Rows are points. Two turns around zero, p and q, are shown by what they do to some points. Write where each new point lands after one turn and then the other. Backwards means that the second turn is done in reverse. Each puzzle has new turns, and all numbers are rounded.
In the rows, 128 means zero.

Turn p:
[144 139] => [147 123]
[ 78 119] => [ 89 161]
[127 140] => [137 136]
[162 114] => [139  93]
Turn q:
[121 163] => [134 163]
[167 130] => [165 116]
[125  89] => [111  93]
[133 133] => [134 131]
[ 93 125] => [ 94 138]
Where do these land?
p, then q backwards: [114 159] => [131 162]
p, then q: [131 159] => [158 135]
q, then p: [124  90] => [ 91 120]
q, then p: [143 103] => [109 106]

Turn p:
[120 146 144] => [115 144 142]
[166  94 108] => [159  83 121]
[ 97  98 157] => [ 81 115 112]
[120 165 107] => [148 167 130]
[137 136 124] => [138 130 135]
Turn q:
[141  98 173] => [156  93 161]
[135  88 101] => [146 103  90]
[134 149 109] => [124 154 117]
[106 156 114] => [ 96 148 123]
[124 150 142] => [118 142 148]
Where do these land?
p, then q: [130 158 135] => [125 143 155]
p, then q: [143 102 132] => [139 102 117]
q, then p: [152 155 102] => [155 159 145]
p, then q: [ 87  97 143] => [ 87 115  96]

Turn p:
[136 115 129 157] => [122 129 134 160]
[127  75 126 108] => [117  81 157 125]
[146 110 116 118] => [144 111 146 131]
[ 82 150 114  82] => [126 111  89  72]
[128 172 149 123] => [128 171 117 107]
[145 114 140 149] => [121 134 148 152]
[131 160 121 159] => [138 158 104 149]
Turn q:
[114  98 104 131] => [ 92 118 112 136]
[160  92 127  94] => [134  72 111 120]
[158 116 141 130] => [143 101 140 139]
[108 165 108 146] => [130 176 118 139]
[ 89 140 136 156] => [105 167 150 126]
[104 169 145 127] => [143 169 140 106]
[163 116 135 112] => [149  93 125 130]
Where do these land?
q, then p: [111 160 129 131] => [146 155 119 113]
q, then p: [113 136 165 137] => [111 151 144 102]
q, then p: [ 75 134 118 115] => [135 128  91  87]
p, then q: [156 152 121 145] => [160 139 134 151]
q, then p: [191  95 132 115] => [121  90 172 171]
q, then p: [107 118 125 144] => [110 133 108 121]
p, then q: [143 102 106 109] => [125  89 143 130]

Turn p:
[153 136 127 109] => [152 128 147 117]
[ 90 177 122 132] => [ 83 164 139 107]
[113 133 131  90] => [119 112 138  92]
[139  99  81 157] => [157 148  77 141]
[134 119 164 132] => [122 104 146 150]
[139 104 143 148] => [135 113 121 159]
Turn q:
[108 190 104 112] => [118 190 107 102]
[154 106 111 152] => [142 101 103 149]
[142 113 131 102] => [152 116 141 113]
[103 126 125 106] => [116 130 137  98]
[147 120 156 175] => [122 115 133 185]
[114 112 141 120] => [118 115 147 120]
Where do these land?
p, then q backwards: [ 89  82 107 174] => [128 138  79 189]
p, then q: [139 134 153 128] => [120 120 145 147]
q, then p: [130 164 141 110] => [121 146 165 124]
p, then q backwards: [161 138 102 120] => [155 146 127  98]
p, then q: [122 122 137 108] => [131 112 141 117]

Turn p:
[161 106 135 122 128 183] => [ 96 114 140 175 104 150]
[118 127 129 154 115 123] => [132 127 116 116 108 111]
[121 109 144 139 128  97] => [129 105 132  96 130 115]
[125 103 130 114 129 160] => [ 92 125 126 140 123 147]
[135 136 150 118 120  93] => [151 119 153 102 134 132]
[111 126 146 122 123 124] => [118 136 138 107 126 129]
[125 225 119 120 134 104] => [197 192 148 135 152 110]
[138 116  76 120 121 157] => [123 128  84 164 129 154]
[118 105 124 143 153 112] => [114 107 116 118 146 105]
Turn q:
[129 141 115 124 104 134] => [153 140 123 126 120 139]
[147 133 111 143 172  82] => [ 94 145 118 143 184 130]
[104 130  95 141  90 138] => [166 117  96 131 115 153]
[122  97 117 133 101  96] => [152 116 102 158 139 105]
[126 152 157 142 138 143] => [ 99 140 137 124 101 139]
[129 146 142  95 147 123] => [116 149 139  98 133 110]
[170 123 157 105 160 136] => [105 138 183 123 140 108]
[ 96 102 131 142 112 172] => [139  79 125 122  91 141]
Where do these land?
q, then p: [140 144 136 100 140 171] => [116 139 171 117 122 159]
q, then p: [132 119 115 115  99 128] => [148 105 136 145 124 131]
q, then p backwards: [129 100 100 168 131 119] => [162 106  95 112 145 134]
p, then q: [ 98 144 125 152  93 136] => [167 164 116 121 125 134]
q, then p backwards: [131 152 120 112 168 155] => [103 114 158  93 121 113]
q, then p: [ 92  99 129 120 132 129] => [123 100 105 113 144 148]
q, then p: [167 121 118 118 118  78] => [158 123 141 141 148  76]
q, then p: [135 145 180 139 143 108] => [141 164 119  85 120 109]
